Each row is a point. The last column is the point's height on a tilted bowl or saddle (a function of degree 2), plus a little noise. Count its main directions that bend up, bend down and stay straight.

Points:
[[-0.018,-0.048,0.012,0.011],
[-0.038,0.068,0.062,0.096],
[-0.010,-0.016,0.048,0.025],
[-0.044,-0.027,-0.033,0.031],
[-0.007,0.010,0.001,0.017],
[0.041,0.028,-0.029,0.026],
[-0.019,-0.025,0.074,0.042],
[0.062,-0.017,0.021,0.019],
[0.053,0.067,-0.026,0.042],
[-0.024,0.054,-0.014,0.030],
[0.006,0.040,-0.011,0.023],
[0.015,-0.025,0.058,0.021],
[-0.048,-0.018,-0.010,0.027],
[-0.020,-0.010,0.019,0.020],
[-0.023,-0.030,0.008,0.015],
[0.062,0.013,0.041,0.039],
[-0.030,-0.005,0.029,0.028]]
Directions: 2 up, 0 down, 1 straight

Points:
[[-0.003,0.031,-0.067,0.072],
[-0.037,0.037,0.044,0.019],
[-0.027,0.012,0.001,0.012],
[-0.035,0.021,-0.010,0.025],
[0.012,0.037,0.101,0.049],
[0.055,-0.071,0.003,0.038],
[-0.056,0.003,0.023,0.016],
[-0.003,-0.017,-0.023,0.016],
[0.060,0.043,0.019,0.040],
[0.049,-0.002,0.009,0.013],
[0.001,0.021,0.025,0.005],
[-0.002,0.015,0.023,0.003],
[0.017,0.011,-0.012,0.012],
[-0.022,0.001,-0.006,0.011],
[0.025,0.079,-0.037,0.084],
[0.053,-0.025,0.009,0.015]]
Directions: 3 up, 0 down, 0 straight

Points:
[[-0.023,-0.014,0.041,0.001,0.038],
[0.029,0.011,0.002,-0.044,-0.020],
[0.046,0.002,-0.099,-0.036,0.005],
[0.045,-0.028,0.056,0.017,0.007],
[-0.060,-0.015,0.029,-0.014,0.079],
[0.012,-0.024,-0.008,-0.048,0.011],
[0.003,0.074,-0.028,-0.013,0.027],
[-0.019,0.037,0.067,-0.005,0.052],
[-0.016,-0.001,0.011,0.020,0.003],
[0.007,-0.003,-0.046,0.050,0.001],
[-0.048,0.036,-0.013,-0.009,0.048],
[0.021,0.023,0.023,-0.032,-0.003],
[0.072,0.070,0.033,0.012,0.016],
[-0.056,0.005,-0.035,0.050,0.060],
[0.042,0.036,0.016,0.015,-0.018],
[-0.028,0.023,0.097,0.022,0.057],
[-0.014,0.044,-0.049,-0.068,-0.078],
[0.028,-0.012,-0.017,0.052,-0.042],
[-0.014,-0.016,-0.049,-0.045,0.002],
[0.067,0.014,-0.008,0.004,-0.015],
[0.004,-0.005,0.024,-0.021,0.016],
[0.021,-0.009,-0.045,0.008,0.011],
[0.000,0.024,0.003,0.021,-0.005],
[0.030,0.003,-0.041,0.002,0.001]]
Directions: 3 up, 1 down, 0 straight

Points:
[[0.018,-0.015,-0.050,-0.027,-0.049],
[-0.012,-0.006,0.022,-0.026,0.006],
[0.030,-0.001,-0.007,-0.004,-0.005],
[0.064,0.057,-0.031,0.012,0.027],
[0.010,-0.028,-0.036,-0.018,-0.027],
[-0.054,-0.051,-0.065,0.014,-0.081],
[0.052,-0.006,-0.007,0.014,-0.002],
[0.006,0.000,0.013,0.050,0.012],
[0.044,-0.062,0.005,0.012,0.008],
[0.050,0.024,-0.007,0.015,0.008],
[-0.003,-0.064,0.042,0.052,0.034],
[-0.024,-0.028,-0.035,-0.031,-0.031],
[0.007,0.036,0.014,-0.023,-0.016],
[0.004,0.034,0.080,-0.058,-0.058],
[0.028,-0.015,-0.011,-0.020,-0.012],
[0.015,-0.010,0.064,-0.022,0.010],
[-0.004,-0.004,-0.003,-0.009,-0.002],
[-0.057,-0.072,-0.018,0.040,-0.017],
[-0.074,0.008,-0.044,0.067,-0.076],
[0.037,0.009,-0.014,-0.051,-0.045],
[0.027,-0.054,-0.005,-0.031,0.005],
[0.008,-0.082,0.013,-0.049,0.062],
[0.021,-0.001,-0.007,-0.007,-0.005]]
Directions: 1 up, 3 down, 0 straight
